Each row is a point. The last column is the point's height on a tilted bowl or saddle (a function of degree 2), plus a little noise. Along how many of its main directions does it bend up, bend down or stay straight?

Points (17 x 4):
[[-0.3  1.0  1.2 -0.8]
 [ 3.6 -0.6  2.6  1.0]
 [ 6.5 -2.4 -2.4  5.4]
 [ 3.9 -5.9  2.9  0.9]
 [ 2.0 -3.8 -7.3  6.4]
 [-1.3 -2.5 -3.6  1.0]
 [-1.5  1.8  4.2  0.1]
 [-4.9 -5.0 -2.4  2.9]
 [-4.0 -0.7 -5.7  1.4]
 [-3.3 -0.6  1.2 -0.7]
 [-0.8  0.4 -1.7 -0.6]
 [ 3.9  2.0  1.0  1.4]
 [ 5.4 -8.9 -5.6 11.3]
 [ 0.7 -4.1 -1.2  0.8]
 [-6.3  0.9 -9.9  3.2]
 [ 5.3 -1.9 -4.4  5.3]
 [ 0.0 -5.8 -2.4  2.6]]
Directions: 2 up, 0 down, 1 straight

Points, 24 rows:
[[-0.7 -0.5 -5.2  2.6  3.2]
 [ 6.7 -1.3  8.6  7.8  5.5]
 [ 0.5 -1.6 -1.6 -5.2  0.1]
 [-1.9  3.8  3.8 -3.2 -0.3]
 [ 3.5  6.3 -1.3  5.9  4.1]
 [ 7.0  0.8 -2.3  2.9  3.9]
 [ 2.3  0.8 -2.1  0.6  0.7]
 [-0.6  2.9 -4.4 -4.8  0.8]
 [ 3.6 -3.9 -2.1 -2.7  1.7]
 [-4.8 -7.5  3.6 -2.7  7.3]
 [ 3.1  1.3  0.8  1.5  0.3]
 [-5.8 -1.4 -3.5 -2.6  4.0]
 [ 0.7  1.5  5.9 -1.9 -0.4]
 [-1.7  8.3 -1.0  2.0  2.8]
 [ 7.8  1.4  2.4  3.5  3.6]
 [ 3.9 -0.5  1.0  3.6  1.5]
 [ 3.2 -0.1 -4.8  1.9  2.9]
 [ 5.5  2.3  4.0  0.0  0.8]
 [ 5.4 10.5 -8.2  3.6 13.3]
 [-4.0  8.0  1.5 -0.4  2.0]
 [-1.4 -3.4  2.2  2.4  1.5]
 [ 1.2  4.9  0.5 -5.5 -0.4]
 [-1.0 -3.7 -1.0  3.0  2.6]
 [ 3.9  2.9 -2.4 -2.5  0.3]]
Directions: 3 up, 0 down, 1 straight

Points, 49 rows:
[[ -6.5   1.9  -4.9   0.9  -4.7   1.2   4.0]
 [  0.8  -3.7   3.9  -2.7   5.9  -6.3   4.6]
 [  0.6  -0.2  -1.3  -4.2   0.8  -5.0   2.2]
 [ -3.6  -4.2   8.1  -0.9   7.3   2.4   5.1]
 [ -0.3   3.5  -8.7   3.5   4.8  -3.4   5.8]
 [  0.5   1.5  -8.3  -1.5  -3.8   3.1   2.9]
 [ -0.3  -2.7   0.1   0.9   7.9   4.1   3.3]
 [  2.2   1.3  -7.6   1.1  -0.1  -3.0   3.1]
 [  1.8   3.7  -2.8   1.5   2.0  -0.1   2.0]
 [ -1.0   5.0  -1.6  -1.4  -1.9   0.2   2.2]
 [ -2.5  -1.6  -3.8   2.6   0.2   1.3   1.0]
 [  3.1   3.0   4.7  -1.7   1.6  -3.0   3.2]
 [  1.7  -5.6  -8.7  -0.4   3.2   3.2   4.0]
 [ -6.4  -0.9   4.1   1.1  -1.1   7.6   2.5]
 [  3.4   0.5   1.1  -4.7  -5.1   1.8   1.7]
 [ -1.8   1.6  -3.0  -3.5   1.2   4.4   0.2]
 [  0.8   0.2   4.8   2.1  -2.3  -4.9   2.7]
 [  1.0   0.8   4.5  -4.9   1.2  -1.2   1.7]
 [ -3.5  -0.1  -0.5   4.0  -6.3   0.6   2.7]
 [ -3.4  -2.8  -2.0  -2.3   5.7   6.6   1.9]
 [  1.0  -0.8  -2.2  -0.4   1.8  -0.4   0.5]
 [  4.0   5.1  -3.6   1.0 -10.9   7.3   8.1]
 [ -1.3  -1.8   5.4   1.5  -1.3  -4.4   2.6]
 [ -3.0   3.4   2.4  -3.0  -1.1  -7.6   5.8]
 [  0.7   0.6  -2.3   1.9  -4.2  -0.8   1.4]
 [  4.9   1.0   0.3  -5.6  10.0   8.5   6.2]
 [  4.1   0.7   3.7  -1.0  -2.7  -4.6   3.1]
 [ -3.7  -1.6   1.5  -3.7  -0.6   0.4   0.7]
 [ -0.4  -1.2  -8.0  -2.7  -6.6   2.9   3.5]
 [  6.0  -6.2  -2.6  -0.4   2.4  -3.8   3.2]
 [ -3.0   1.4  -2.6  -4.8 -10.4  -1.0   7.0]
 [  5.2  -0.1  -8.2  -6.3  -6.4  -3.5   6.7]
 [ -2.5   2.6   4.3   4.5  -8.7   4.1   5.5]
 [  9.5  -2.8   7.1  -2.2  -1.8  -1.4   5.2]
 [ -2.7  -4.2  -1.5  -2.8   0.0  -1.7   1.3]
 [ -1.0  -3.7  -5.8  -4.7   1.3   3.4   1.0]
 [  2.3  -2.7   6.7   9.6   5.5  -1.6   4.1]
 [ -1.7   1.2  -0.3  -1.1   2.7  -2.3   1.4]
 [  0.2   2.4  -0.9  -4.0  -2.1   1.8   0.6]
 [ -5.2   1.3  -3.9   0.3   6.1   2.7   3.3]
 [ -5.6  -8.9  -0.8   1.0   2.8  -1.5   4.3]
 [ -6.6  -3.4   1.5   0.2  -8.7  -3.6   7.3]
 [  2.4   6.8   0.6   0.8   1.7   1.8   3.6]
 [  7.6   1.8   0.0   0.1  -4.9  -5.9   5.0]
 [  1.7   6.5   0.5  -0.8   1.6   1.1   3.0]
 [ -5.4   0.8   6.2  -0.9  -3.4  -5.9   6.7]
 [  1.2  -7.9   2.7   0.2   2.3  -3.5   2.7]
 [  7.7  -3.2  -1.8  -0.3   4.2   1.3   3.1]
 [  2.7   0.3   2.2   3.4   6.1   0.8   2.9]]
Directions: 5 up, 0 down, 1 straight

Points:
[[  5.4  -0.8   2.5   1.8  -6.4  -3.0   1.2]
 [ -2.2   0.9   0.9  -0.2  -2.3  -7.6  -1.4]
 [ -2.1  -5.4   2.0   2.4   2.2  -3.5   2.4]
 [ -1.7  -2.9  -1.1  -1.1   2.7   3.9   3.5]
 [  5.9  -1.2   4.1   5.0   3.8   0.9   4.6]
 [ -7.4   1.4  -0.5   9.5  -2.1   0.7   1.7]
 [ -5.0  -0.6  -1.0   1.9   1.6  -1.7   0.1]
 [ -7.2   9.0   0.7   6.4  -0.9   0.8   2.1]
 [ -0.6  -7.8  -0.9   2.0   6.2   1.3   5.8]
 [ -0.6   2.6  -0.1  -2.5  -4.5   0.7   0.3]
 [  1.4  -6.0   3.5   4.1  -5.4  -2.8   2.8]
 [  5.2  -0.6   1.1   1.7   1.7  -1.4   3.0]
 [ -0.6  -1.0   5.4   4.0   5.9   2.8   1.9]
 [  0.6   4.7   4.8  -0.1  -2.8   0.8  -1.5]
 [ -5.8   2.0   1.6   2.9  -6.9  -8.3  -4.1]
 [  3.3  -1.6  -2.3  -3.8 -10.5   4.2   5.1]
 [  4.7   3.2  -5.3  -2.6   0.7  -0.4   5.4]
 [ -2.4   1.4   3.1  -0.3   4.0  -0.5   0.1]
 [  2.1   4.8  -0.6  -0.7  -1.8   0.6   1.1]
 [ -4.1   5.8   1.1   2.9  -0.6  -3.4  -1.6]
 [ -4.1   3.6   0.7   8.2  -0.8   5.6   4.0]
 [  1.2   5.4   2.4   6.5  -1.2  -4.3  -0.2]
 [ -0.8  -9.3   1.1   2.7  -2.5   1.3   5.4]
 [ -6.0   2.2   3.0   1.9   2.1   1.5   0.1]
 [ -6.6  -7.2   7.6   3.3   3.8  -2.0   3.9]
 [ -4.1   0.3   0.0   3.0   6.8  -5.2   1.5]
 [ -3.8  -3.0   1.1  -1.7  -1.3   3.2   2.1]
 [  4.7  -1.6   0.4   2.2  -1.8   2.4   3.8]
 [  8.1  -8.5   7.9   4.2   1.6   2.6  11.1]
 [  0.7   4.9   0.3   2.0  -6.9  -1.0  -1.1]
 [  2.5  -3.9  -1.1   0.3   1.2   3.3   4.5]
 [  4.8   3.5  -5.4   0.4  -2.5  -2.2   3.8]
 [ -0.7   2.9  -4.0  -5.8   0.6   2.6   5.3]
 [ -1.1   4.3  -0.1   0.9  -8.2   3.6   1.0]
 [  2.3  -8.0   3.6   2.3  -4.7   3.5   6.3]
 [ -3.1  -2.3  -5.1   2.9  -6.6  -3.4  -0.5]
 [ -0.9  -4.9  -1.5  -4.7   1.3   2.7   5.4]
 [  0.1   0.2   6.8   7.3   3.0  -2.6   1.2]
 [ -2.6   7.6   2.2  -4.7   0.0  -2.6   0.5]
 [  0.6   5.5 -11.6  -4.0   0.6   1.0   9.5]
 [ -1.3  -8.3  -1.0  -2.7   1.7  -1.5   5.8]
 [ -0.9  -5.2   2.3  -2.5 -10.4  -4.2   0.6]
 [  1.2   1.6  -2.8  -0.3   1.2   2.8   3.1]]
Directions: 4 up, 0 down, 2 straight

Points, 61 rows:
[[ -3.4   2.6  -4.5   0.6  -0.4  -1.3   1.9   3.3   0.9]
 [  1.5   4.7   1.4  -2.5  -4.4   2.1   2.7  -1.9   5.4]
 [  6.0  -0.9  -3.0  -7.1   5.2  -1.9  -0.1   3.1   6.7]
 [ -3.3  -4.7   2.9  -1.2   0.2 -11.0   0.8  -4.0   4.4]
 [ -0.8   7.9  -3.8   4.5   3.3   1.6  -0.1  -2.7  -0.9]
 [ -2.6  -1.6   1.0  -4.7   1.5   2.9  -5.0  -5.0   1.9]
 [ -1.7   3.1   1.8  -7.1   5.7  -1.8   1.9  -5.9   7.0]
 [  3.4   4.9   0.1  -0.6   5.3  -1.7   3.8   5.9   2.9]
 [ -5.8   1.1   7.7   0.5  -1.6 -10.9  -5.3  -0.4   9.8]
 [  0.8   2.1   5.3   3.8   8.1   0.1  -6.3   2.8   4.0]
 [ -5.7  -1.4  -4.0  -0.9   4.9  -0.8   7.4  -0.2   1.3]
 [ -1.1   0.6  -4.5   4.8  -2.4   3.7  -5.5   3.1   1.2]
 [  7.2  -0.2   4.4  -2.2  -1.5   1.0   2.4  -2.8   2.6]
 [ -5.2   3.1   0.8   0.8  -0.1   0.5   2.7   1.2  -0.3]
 [  1.0  -1.3  -0.2   0.1   8.9   0.2  -3.2   0.8   0.4]
 [ -0.3   2.2  -6.6  -3.9   8.2  -2.8  -6.1  -2.8   5.5]
 [  4.8 -10.1   3.2   4.1   2.3   2.6  -5.9   4.6  -0.2]
 [  3.0   1.4  -1.9  -0.6   0.4  -2.3  -0.4   2.9   0.9]
 [ -2.7   6.0   0.0   0.7  -7.4   4.6   3.3  -0.4   6.5]
 [ -5.7  -2.0 -11.7  -1.4  -0.4  -1.4   3.1  -1.5   4.8]
 [  6.5  -1.1  -1.7  -2.3  -6.1   5.2  -5.8  -7.2   8.7]
 [  1.1  -1.6   6.4   5.3   2.1  -2.7   1.4   3.1  -4.6]
 [  5.2  -6.2  -1.9  -2.3  -3.4   7.9  -1.1   4.6   1.5]
 [ -3.5  -6.8  -3.8   7.4   4.6   3.7  -4.9   2.2  -1.3]
 [ -2.1  -1.7  -2.4   0.4  -4.3  -1.0  -4.9   0.3   2.4]
 [  1.8  -0.6  -5.9   2.4  -6.6   5.5   1.0  -0.8   3.2]
 [  2.6  -0.3   0.1  -1.6  -6.4   4.0   4.9  -7.1   6.0]
 [  0.6  -3.3  -0.2   0.1  -7.7  -3.5   1.7   4.4   2.1]
 [ -1.2  -5.2   5.5   0.8  -4.3  -3.1  -3.3   9.0   5.3]
 [  1.7   4.5  -0.8   3.8   3.5   4.6  -1.2  -0.3  -1.0]
 [ -0.9   0.1  -1.7   2.0   0.0  -0.5   1.2   1.5  -2.1]
 [  1.8  -6.3   3.4  -5.2   2.8  -0.8   2.5   4.0   2.9]
 [ -1.3   3.9   0.4  -2.7   0.4   4.4   0.7   3.6   2.3]
 [  9.0  -5.0   5.7  -0.2  -4.5   2.2   3.5  -0.1   0.1]
 [  5.9   1.8  -1.3   2.0   0.5   4.5  -0.2  -0.3   0.4]
 [  6.3  -1.2  -3.8  -0.7   3.2  -2.3  -4.2  -6.2   3.6]
 [ -0.6  -6.7   3.3   1.3  -2.7  -1.1   7.5   4.0  -1.1]
 [ -2.2  -3.6  -1.4   0.8   1.2  -7.7   5.1  -3.4  -0.1]
 [  1.2   2.8 -10.7   5.4  -1.7  -0.9   0.6   1.4   3.2]
 [ -4.1  -1.9   0.1  -4.7   5.9  -0.2  -0.2   9.1   5.8]
 [  0.1   6.2  -2.0   5.0  -3.2   7.1  -1.8   0.6   2.8]
 [  5.3   1.3   4.2  -4.6   0.2   5.6   2.2   3.3   6.6]
 [  1.8  -2.3   1.2   4.0  -3.6   3.7  -2.7   0.1  -0.6]
 [  4.6  -1.7   2.8  -0.7  -3.2   0.7  -3.8   2.0   2.3]
 [ -1.1  -1.8   0.8   0.2  -3.7   0.8  -0.7   4.1   1.1]
 [ -0.2   2.6   3.8   0.5  -1.9  -3.3   3.2   0.9  -0.6]
 [  6.6  -3.9   5.2  -1.6  -3.1   1.3  -1.3  -7.2   3.7]
 [ -2.4   1.4  -3.1   7.3   1.0   5.9  -6.9  -7.6   2.4]
 [ -0.6   5.0   0.2   3.0   1.4   1.1  -1.3  -4.4  -0.6]
 [ -8.7   3.9  -4.6   2.5   7.8  -5.1  -1.8  -6.5   3.4]
 [  7.1  -3.0  -3.6  -2.0  -3.0  -1.3  -2.2  -1.8   2.2]
 [ -4.9  -3.2   2.0   3.2   6.0  -0.5  -2.5  -2.4  -1.1]
 [  2.7  -7.7   5.9   4.2   5.6  -5.4  -0.9  -5.0  -2.1]
 [ -0.2  -6.0   3.1   1.7  -7.6  -2.4  -1.7   1.5   0.9]
 [ -0.3  -1.6  -2.2  -2.5  -1.5  -6.8  -9.6   0.0   9.1]
 [  8.0   2.9  -2.3   6.6   2.1  -0.1   2.7  -3.0  -2.3]
 [ -0.6   4.0   5.3   2.1  -5.1  -1.0   3.9  -3.5   0.9]
 [ -0.8  -0.4  -0.8  -9.3  -0.7  -1.8   1.2   0.5   8.0]
 [ -0.7  -4.5   2.7  -1.4   2.5   5.2  -0.8   0.4  -1.2]
 [  0.9   1.7  -2.7   3.0   2.1   1.5   5.8   3.3  -1.6]
 [ -1.4  -7.1  -7.1  -2.5  -3.1  -4.9   5.1   5.7   6.2]]
Directions: 6 up, 1 down, 1 straight
